Rows are points. To make a cloud, some directions were put in groups of two or more. Within a group, all points are equally far from the middle, so they leave a hole (a ring in 2 directions, a hollow ball in 3). The other directions are filled evenly. Then the cloud was stretched, turned, moved and blurred a little. Count the holes, and give their numbers of directions, smallest first.
In the rows, 128 means zero.

Cloud, 21 rows:
[[168 101 113]
 [106 144 182]
 [176  97 145]
 [ 97 136 153]
 [195 107 193]
 [105 143 172]
 [133 142  83]
 [177 135 155]
 [ 72 107 139]
 [125  93  65]
 [165  62 147]
 [189 122 137]
 [ 91 134 165]
 [131 180 105]
 [141  77  65]
 [134  92  92]
 [ 99 124 151]
 [116 122  93]
 [101  92 110]
 [116 115  71]
 [ 86 132 192]]
Holes: 0

Cloud:
[[106  88  89 127]
 [110  78 110 130]
 [ 83 144 138 152]
 [155 116 130  96]
 [161 151 139  81]
 [156 216 128 134]
 [156 212 129  93]
 [137 161 111  51]
 [127 106 132  84]
 [131 200  89 138]
 [112 159 156 133]
 [111 196 139 115]
 [160 171 139 158]
 [151 192  92  86]
 [135 187 125 191]
 [130 131 149  96]
 [148 113 102 152]
 [101 111 144 159]
 [129 115 107 186]
 [ 99 153 132  91]
 [115 177  79 133]
 [ 88 135  85 124]
 [131 210 137 163]
 [120 207 131 172]
 [135 142 112  51]
 [117 149  84 179]
 [ 99 191 137 140]
 [159 188 119  64]
 [162 173  94 134]]
Holes: 1 (4)

Cloud, 46 rows:
[[104 147 186  96 158 164]
 [113 148 173 166 177  89]
 [166 168  95  78 218 131]
 [102  99 204 163 133  98]
 [152 106 188 133 178 154]
 [120 192 115 138 146 153]
 [133 160 183  95  85 103]
 [168 187 156 131 186 168]
 [135 162 160  78 117 120]
 [151 140 152 118 211 150]
 [188 205 101  83 172 118]
 [134  89 189 138 127 110]
 [140  99 151 124 125 166]
 [131 160 101 125 115  70]
 [148 103 154 161 175 117]
 [106 155 173 131  96 102]
 [ 99 119 139 121 156 165]
 [140  92 174 150 143 104]
 [110 168 134  74 113  92]
 [145 145 175  78 135  70]
 [143 194 175 119 133 175]
 [182 196 109 106 198 137]
 [173 128 176  99 158  75]
 [158 190  87  92 148 129]
 [ 92  97 184 135 116 101]
 [143 210 118 105 141 139]
 [155 157 192  61 139  91]
 [105 148 119 124 123  89]
 [173 180 140 154 102 149]
 [164 186 164  96 126 145]
 [114 145 199  80  94  85]
 [112 115  91 128 145 118]
 [ 78  90 186  67 143  74]
 [ 82 151 138 145 101 126]
 [ 86 157 124  81 156 110]
 [182 150 152  92  85 116]
 [151 176 178 141 161 151]
 [ 76 164 164 130  93 158]
 [142 118 178  91  98  86]
 [123 132 179 116 160 135]
 [170 129 123 155 153 108]
 [ 97  70 148 121 152  60]
 [163 149 209  70 173 110]
 [117 155 188 180 145 143]
 [118 151 127 173 139 164]
 [128 139 152 150 152 124]]
Holes: 0

Cloud:
[[181  60 174 150 133 116 104 153]
 [181 110 100 194 148 128 114  95]
 [118 151  86  76 159 102 120  81]
 [160 137 124 104 148  68  68 167]
 [164 137 136 178 128 110 182  94]
 [109 120  64 138  79 127 132 123]
 [116  80 175 124 113 109 128 124]
 [190 116  70 103 118 139 128 145]
 [152 112 176 167 175 163 140 156]
 [122 177  42 130 136 159 166  95]
 [135 141 136 182 130 178 122  91]
 [ 85 142 135  92 145 124  78  91]
 [130  83 119 181 117  91 156  65]
 [179 112  55 171 140 118 208 170]
 [128 152 159 132 170 120  76  87]
 [162 156 107 189 156 135 145  76]
 [155 105 124 196 153 150 159 178]
 [111  75 123 149 144  92 118 137]
 [141 116  73 167 172 124  78  65]
 [198 106 101 205 161 130 176 116]
 [152 107 123 139 132 141 114  50]
 [117 149  63 134 129 152 141  65]
 [151  80 114  94 163 137 122 158]
 [140 134  33 110 189 119 124 100]
 [161 121 165 134 113  89 182 155]
 [ 80 130 133  68 129 110 102 138]
 [117 119  68 125 154 127  63 114]
 [171 136  68 166 153 173 223 143]
 [122  91  79 109 165 121 115 151]
 [173 115  88 133 146 159 190 196]
 [112  90 100 106 118 127 137 185]
 [158 102 115  82 189 123 143 119]
 [128 144  88 160 125  95  78 136]
 [110 108 152  87 166 129 117 103]
 [174  58 173 154 178 126 134  70]
 [153 137  98 110 170 122 144 204]
 [173 111  24 153 127 138 183 140]
 [122 103 162 111  89 153 137 128]
 [ 94 169  70  82 138 106 130 108]
 [110 128  52  87 115  86  81 125]
 [140 131 137 113 162  57 176 132]
 [127 125 138 103 169 140  54  88]
 [148 141  68 137 185  95 146 169]
 [149 127  52 144  97 129 197 194]
 [104 137 114  48 129  79 115 148]
 [126  93 138 189 175 159 168  80]
 [147 117  24 128 100  99 149 125]
 [152 133  85 154 192 140 224 129]
 [150 121  66  72  97  89  80 142]
 [113 105 126  89 166  99 146  90]
 [ 96 117 143 131 171 175 131 120]
 [133  96  92 145 180 151 192  89]
 [154  76 181 144 167 159 119 119]
 [178 118 175 163 127 174 112 135]
 [168 116  98 176 115  92 108 127]
 [134 181 124 155 158 159 100 126]
 [122 200  76 148 111 139 175 133]
 [112 180  73 101 112 165 139 120]
 [157 159  88 153 112 127 105 178]
 [169 140 123  87 105 150 151 125]
 [164 124 151 156 137 157  86  90]
 [119 130 159 108 100  94  58  86]
 [166  88 150 163  99  92 121 148]
 [145 138  99 132 176 156 211 149]
 [132  99 107  91 170 147 104 156]
 [127  98  73 188 107  89 127  76]
 [127  79  54 157 151 139 170 146]
 [144 181  95 111 106 163 164 141]
 [128  98 109 181 156 196 170 108]
 [154  91  55 136 107 124 116 118]
 [124 109  94  99 166 162 123 174]
 [191  95 109 103 139 143 167 187]
 [174 161  88  77 127 138  94 181]
 [202  71 148 167 167  92 147 141]
 [150 138 112 165 213 117 148 120]]
Holes: 3 (2, 2, 2)
